Each row of a before or after table is a point. The points were changed in one or more steps. Then noise was added and the rows were shuffled. The steps act on how far a point lies along the listed directions, d1 being the first. What was done? A step turns or swaps two directions, mirrors them in a line or flattens them onto one, adds a multiple of one to another, or multiplies one. Angles are multiples of 10 degrees, from the lower direction toward the higher: turns from -170 to 170, lines from 10 to 170 but not 90. Use the fewest steps. Two steps may share a direction if one is a turn and the other turns, adds or multiplies; they go together, in the order done. Otherwise the lowest direction goes first.

Directions:
(1): [32 48]
(2): [ 48 -32]
Before (10 x 2):
[[ 22  25]
 [ 31  16]
 [-48  38]
 [-18  32]
 [ 40  23]
 [-41  12]
 [  0   8]
 [  8 -14]
 [ 25   0]
 [-37  -3]]
After (10 x 2):
[[ 35  -7]
 [ 33   4]
 [-23  36]
 [  5   6]
 [ -4 -16]
 [  5  37]
 [-31  21]
 [-13  60]
 [ 18 -16]
 [ 44  -8]]
Steps: turn d1 and d2 by 40 degrees

Directions:
(1): [ -3 -10  37  56   8 -30]
(2): [-36 -36  13 -37   6 -37]
(3): [-26  60  -9  -3  16 -31]
Before (8 x 6):
[[-38 -10   2 -30  16 -21]
 [ -6  60 -15 -16   1   9]
 [ 11 -13 -28 -35 -10  33]
 [-12  14 -18 -10   4 -11]
 [ 25 -21 -28 -24 -24  52]
 [ 27 -24  -5  11  -5  37]
 [-17  33 -25 -40  -4   2]
 [ -1  57 -34   0   6  43]]
After (8 x 6):
[[ 19 -39 -11 -14 -13  34]
 [ 19 -15  34  49  -7  11]
 [ 15  11 -27 -19   0  35]
 [ -1 -21   5  19   0 -10]
 [  9 -44  26  27 -13   4]
 [ 27 -26 -25 -20 -24  52]
 [ 22 -13  10  60  -2  45]
 [-29 -36  19  -7  14 -21]]
Steps: swap d1 and d3

Directions:
(1): [ 21  13  29  28 -43 -21  12   8  -1]
(2): [ -8  -9   8  21 -19  60  -2  -6  11]
(3): [-11 -22  48  -7   8 -11 -35 -20   5]
(4): [ 14 -28 -10  37  17  -7  16 -35 -23]
Before (12 x 9):
[[ -4   4  -9 -17  16  22 -17  14  15]
 [ -7 -13  20 -16   8 -11  -9   7  13]
 [  1   2  52   5  -9 -37 -10   5   7]
 [ 11   8  25 -10 -27 -18  -5   6  -4]
 [ 19  13   9  -3   2 -60   8   2   1]
 [  1   0   9  -6   7 -31 -17  -7 -10]
 [  4 -35  -3  28  13  21  -2 -30  -8]
 [  1  -5 -31  28  19  32  25 -24 -11]
 [  1   6  20 -15 -11 -26 -11  -5  -6]
 [-16 -18  -9   3  16  25  -7 -24 -10]
 [ 10 -16 -19  18  -7   0   5  -3  -8]
 [ -4   5 -14  -7  10  28  23   5  -4]]
After (12 x 9):
[[ -3  -9  -7 -10  25   7 -18   1   6]
 [-11 -29  -6  11  26  10 -10 -38 -17]
 [ -3  -7  -1   0  -6  26   9  13  13]
 [ 17  34 -23  10 -26   4  32  25  12]
 [ -2  26  20  15 -41  32  15  33  21]
 [  4  12 -19  15 -13  23   7   5  -7]
 [  7  22  15 -13 -42   9   2  23   8]
 [  9 -19  -7  10   0 -19  -3  -5  -8]
 [  7 -41   4  27  22   5  -5 -38 -13]
 [  1  20  -4  -2 -31  23   8  10   2]
 [ -3  -8   7 -17  28 -18   7 -11 -12]
 [  2 -22   1  14  47 -29  -1 -44 -22]]
Steps: add -0.7 times d1 to d4; swap d2 and d3

Directions:
(1): [  1 -24  50  54   6 -20  -2 -18 -18  44 -33  37 -40   8]
(2): [ 26  12  -1 -43   8  -2 -17  60   8  56 -18  47  24 -11]
(3): [ 48 -17   7 -49 -14  -2 -29 -53  10  -5 -30 -14 -28 -47]
Before (11 x 14):
[[ 12  10 -19 -39   2   4  -4  51  10   9   1   3  26  -6]
 [ 14 -11   8  -1  -8 -12  -6 -39   4 -15 -11 -28 -24 -14]
 [ 11  18 -11 -52   4  11 -13  11   3   2  -3  11  23 -15]
 [  8  -2  -7  -8   3   4   2   6  12 -24   6 -15  -2 -12]
 [ 27  -5   5 -29   1  -1 -14 -15   2  13  -7   6 -12 -15]
 [ 28 -29  12 -10 -26  -9  -5 -54   5 -10 -19 -23 -34 -31]
 [ 33  -3  -6 -47  -8  -2 -28 -34  14  -5 -29 -13  -7 -33]
 [ 13  14 -23 -38 -10  16  -2  20   4 -23  18 -23  22 -12]
 [ 24 -27  21 -11  -8  -9 -22 -51  14  -5 -34 -15 -26 -37]
 [-12  20 -27 -21 -12  18  -7  43   1 -21  29  -2  37  14]
 [  1  -2  20   7 -13   7  -4 -22   8 -18  -1 -24 -14  -9]]
After (11 x 14):
[[ 37  -6   3 -42 -22   7 -37 -19   3  -7 -16   1  -9 -29]
 [-10  -1  32  32  -6   1   2  -1   1   1  -1  -3 -12   7]
 [ -4  -2  23  24  13 -16  -8  23  -3  49 -32  42   1  13]
 [ 36 -11  22 -18  -7  -1 -18  -6  -6  23 -28  10 -18 -27]
 [ 15   7  12 -34   8   2 -17   9  -3  26 -19  32   7 -15]
 [-11  -6  19  44   7 -18  11   4  -6  17  -7   6 -14  18]
 [-22 -16  25  61  -4 -14  23  21 -13  30  -3  24 -10  24]
 [ 11 -12  14   9   5  -5  -3   0   4  -1 -12   6 -17 -12]
 [-31 -10  26  58  14 -13  10  30  -3  29 -10  27   5  22]
 [ 32  -2  -4 -47  -3  -2 -19  24  10  18 -20   6   4 -25]
 [  1   4   9   5  12  -3   2  22  -7  30   6  26   3  14]]
Steps: turn d1 and d3 by -120 degrees; turn d1 and d2 by 30 degrees

Directions:
(1): [-48 -20  -6  13  16   3  18 -14 -25  21 -40   1  21 -20 -46  13  34  46
   5 -16  32   6 -13  16]
(2): [ -1  55  18  -7  34  -2 -30   4   3  -8 -57  -6  36  23   7  11 -44   5
   8 -32   4 -22  -1 -12]
(3): [ -9  -2  36 -31 -21  14   1 -17  15   9 -12  13  -8 -37 -14 -33  15 -10
  24 -46 -60  -8 -32 -15]
Before (10 x 24):
[[ 12   8  -7  11  29  -2  -6   8  -3  -4  -8 -15  19  18  19  27 -26   8
   -3   9  23   1  13  11]
 [ 28  42   4  23  30 -17 -23  19   8 -23   7   0  10  50  39  15 -53 -23
  -18  23  14  -8  32  -2]
 [ -7   4  10 -24  -1  -1   7   0  27   5   1   7   2 -26 -21 -23   7   3
   10 -27 -30  -7 -19 -10]
 [  3 -38  -5  -3 -15   1  22  -5   7  10  16  12 -17 -26   7 -33  29   4
    4  -4   4  11  -2  13]
 [-19 -13  28 -14 -26  14  23 -16   2  31  -7   5  -4 -45 -29 -28  48  -8
   15 -42 -39   7 -45   7]
 [-19 -21   4 -12 -15  -2  22 -12   7   9  16   6 -14 -30 -26  -5  29   1
   14 -18 -22   5 -22  -6]
 [ -4  14  13   2  14  -6  -1  13   0  -7 -10 -22  12  16  13  12 -19  -1
   -7   6  15  -6  -5  -3]
 [  4  -8  21  -7 -22   8  10 -10  10   4   9  11  -7 -11  -9 -14  12  -9
    1  -6 -41   1  -6 -15]
 [ 25  22  -9   3   9  -7 -24  24   8 -17  20   6   9  27  22  11 -41  -8
   -6  20  25  -8  14  -5]
 [ 17  -2   2 -11 -10   0   6   0   2  -4  18   3 -19   0  16  -7  -1 -14
   -7  13   3   2   1  -3]]
After (10 x 24):
[[ 25  18  13 -15   6  -2 -12   4  23  -7 -13   7   3   3  35 -30 -24 -15
    8 -23  -8 -10   3  -4]
 [ 17   0   3 -11 -10   0   5   1   2  -5  17   3 -18   1  17  -7  -4 -15
   -6  13   3   1   1  -4]
 [  0 -23 -17  18  17  -1  13   2 -11   6   8 -12   8   1   3  26   4  19
   -6  19  30  12  10  21]
 [  5 -28 -25  14 -10  -4   6  16  -5  -1  47  11  -9   1  -3   8   7   9
   -9  37  37  11   9  11]
 [  9   3  24  -9 -18   7   3  -8  13   1   3  10  -3  -5  -3 -14   0 -12
    2 -10 -44  -3  -5 -19]
 [ -6 -42 -23  41  -1 -12  29   4 -14   3  51   9 -20   5  -4  11  28   5
  -25  53  33  25  24  26]
 [ -7   5  10 -25  -1  -1   6   0  27   4   0   7   2 -25 -21 -23   6   3
   11 -28 -30  -8 -19 -10]
 [  1  37  44 -25  -7  12  -7  -7  17  15 -34  -1  14 -18  -3 -25  -1 -25
   19 -59 -50 -12 -40 -10]
 [  0  27  21 -24   3  -5  -8  -4  20  -6  -9   2   2  -4  -1  -2 -18 -15
   18 -35 -33 -14 -18 -22]
 [-17 -18   3   9   3  -4  18   7  -8   3   7 -18   1  -1  -3  11  11  10
  -10  17  22   6  -8   7]]
Steps: mirror d1 and d2 in the line at 30 degrees
